Each row of a before or after table is a point. The points were changed in one or more steps. Then noise was added and the rows were shuffled. The steps act on how far a point lies along the listed directions, d1 being the first. What was done? A step turns or swaps two directions, mirrors them in a line or flattens them onto one, adds a multiple of one to another, or multiplies one. Angles are multiples of 10 degrees, from the lower direction toward the higher: turns from -170 to 170, lines from 10 to 170 but not 90. Use the fewest steps. Two steps may share a direction if one is a turn and the other turns, adds or multiplies; they go together, in the order done. Otherwise the lowest direction goes first.

Directions:
(1): [-19 -50  12]
(2): [-11  -8 -53]
Before:
[[-14 -38   9]
 [ -7 -19 -18]
 [  0  15 -43]
 [ 19  53  30]
 [-14 -33 -10]
 [-15 -30 -22]
 [  5  30 -43]
 [ 17  -4  26]
 [-14 -21  -7]]
After, 9 rows:
[[-15 -37  -2]
 [ -8 -25   2]
 [ 18  59   8]
 [ 17  10 -24]
 [  5  -3  54]
 [  0 -16  42]
 [-15 -25 -30]
 [-16 -20  -8]
 [-16 -31 -13]]
Steps: mirror d1 and d2 in the line at 30 degrees

Directions:
(1): [-19  35   0   8 -39 -27  60  16]
(2): [  2 -44  29  36  41 -10  37  23]
(3): [ -5  43  46  12   6  41 -17  40]
(4): [ 55   9  22  46 -28  -2  -2 -35]
Before:
[[ -9 -46  -7   1  37 -12   8   9]
 [-19 -26  -4  -3  10  -4  16  15]
 [ 31  25  41  17  -8  24 -27 -13]
 [  5  -9 -20 -11   3  -9 -15 -13]
 [-18  19   2  -8   7  17 -19  20]
 [-19   8   3 -13  -8   2   9  17]
 [ 10  -7   7   4  10  -6   1   5]
 [-19  10 -20 -24 -13 -16  17  15]
 [  6  -9   4 -18  11  -4 -13  -4]
 [-12 -30  16  12  33  -6  41  20]
 [  4   2  26  30  14  16  33  27]
 [ -4   0 -16 -14  -6  -8  12 -11]
 [-11  15 -19 -21   0  -8  13   2]
 [ 19  -2   3  15  -7   2  -6 -15]]
After, 14 rows:
[[  4   0   7 -18   8  -3 -13   3]
 [-22  -7   2 -11  -1  -5  19  22]
 [ 28 -58 -31   2  28   3 -18 -38]
 [  5 -46 -43 -43  29   7 -45 -41]
 [ 17 -12 -11  -9   8  -3 -19 -12]
 [ 45 -28  38  42  13  -4   1 -23]
 [-19 -19   2   4  27  -3   9  23]
 [ -6  27   1  -6 -10   3  -5  14]
 [-19 -21 -25 -29   5   5 -22  -5]
 [-15  33   3 -11 -19   3  19  10]
 [ -6 -29 -41 -45  22   7 -60 -23]
 [-24  32  -2 -13  -4  -4  30  26]
 [-34  32  -3 -18 -18  -9  34  39]
 [ 23   4   9  21 -10   5  -6 -17]]
Steps: turn d2 and d3 by -110 degrees; add 1.5 times d3 to d1; multiply d4 by 1.3

Directions:
(1): [ 32  50   8  -3  22   8 -29 -31   0 -60  38  -6]
(2): [  3  57 -59 -15  -1 -19 -10  45 -30  23   2 -13]
(3): [ 33  11 -12  42  44   2  54   0 -13   7  -1  53]
(4): [ 10  13  52 -56  44   1  -3  -8 -26  47  -2   2]
Before:
[[-11  -7  11 -30   4  -3  -7   2  -2  18  -7 -17]
 [  0 -23   2   9 -15  -7   0  11  10  12 -15   6]
 [ 19  31 -33   2  13  -1  -7  11  -7  -5  13   6]
 [ 24  33  -7   6  27   3   7   0 -15   0   7  11]
 [ -9  -1   1  -9   2   1 -10   8   4   7   0 -14]
 [ 13  22 -13  -1  30  -4  18   3 -17   9   5  17]
 [-14 -19   1   0   8   2  -2 -10   5  12  -2   8]
 [ 15  11  26   7  22   7   8 -25   1 -17  21  15]
 [ 23  35 -22   3  16  -2 -11  -4 -15 -13  11  -2]
 [ -2   7  -4 -22  -6  -3 -19  10  -8  11   5 -22]
 [ 20  24   4  -4  19   0  -5  -9 -10 -13   7  -6]
 [ -8  22  -9 -24  -9 -18 -25  22  -5  21   3 -22]
 [ 15  38 -11  -6  25   2  -2   5 -25  -4  26  -4]
 [ 23  11  35  -3  24   6   4 -19   3  -8  16   3]]
After (14 x 12):
[[ 22  -2  61 -20  48   6  26 -15 -10  36  -2  18]
 [ 26  31  -3 -19  43  -6  12   7 -37  42  -7  15]
 [ 12  -7  52 -13  44   6  32 -18 -12  36   1  31]
 [ 25  20  20 -21  46  -4  15  -1 -27  31  -5  12]
 [  9  47 -20 -16   3 -21 -28  18  -9   1  15 -17]
 [ 15  26 -26 -15  27  -7   5  23 -22  37  -1  13]
 [ -7   5 -13 -16  18  -8  20  19 -21  41 -11  10]
 [  0   7   2 -18   3  -1 -14  -7   4 -12   6 -20]
 [ 14  35   5 -28  51  -1  19  17 -47  50  11   8]
 [ 14  26  -8 -17   8  -3 -16   5 -13  -2  14 -14]
 [ -5 -25 -14  21 -41  -4 -19   6  26 -24  -5 -10]
 [ 13  17   5 -15  35  -2  20  14 -25  52 -13  14]
 [  0   9  -3  -2   5   2 -10   4   3  -8   7 -11]
 [-16 -22  -6   8  -4   3 -11 -14  13  -6   2   2]]
Steps: add 1.5 times d1 to d4; turn d1 and d3 by 70 degrees; multiply d2 by 1.3
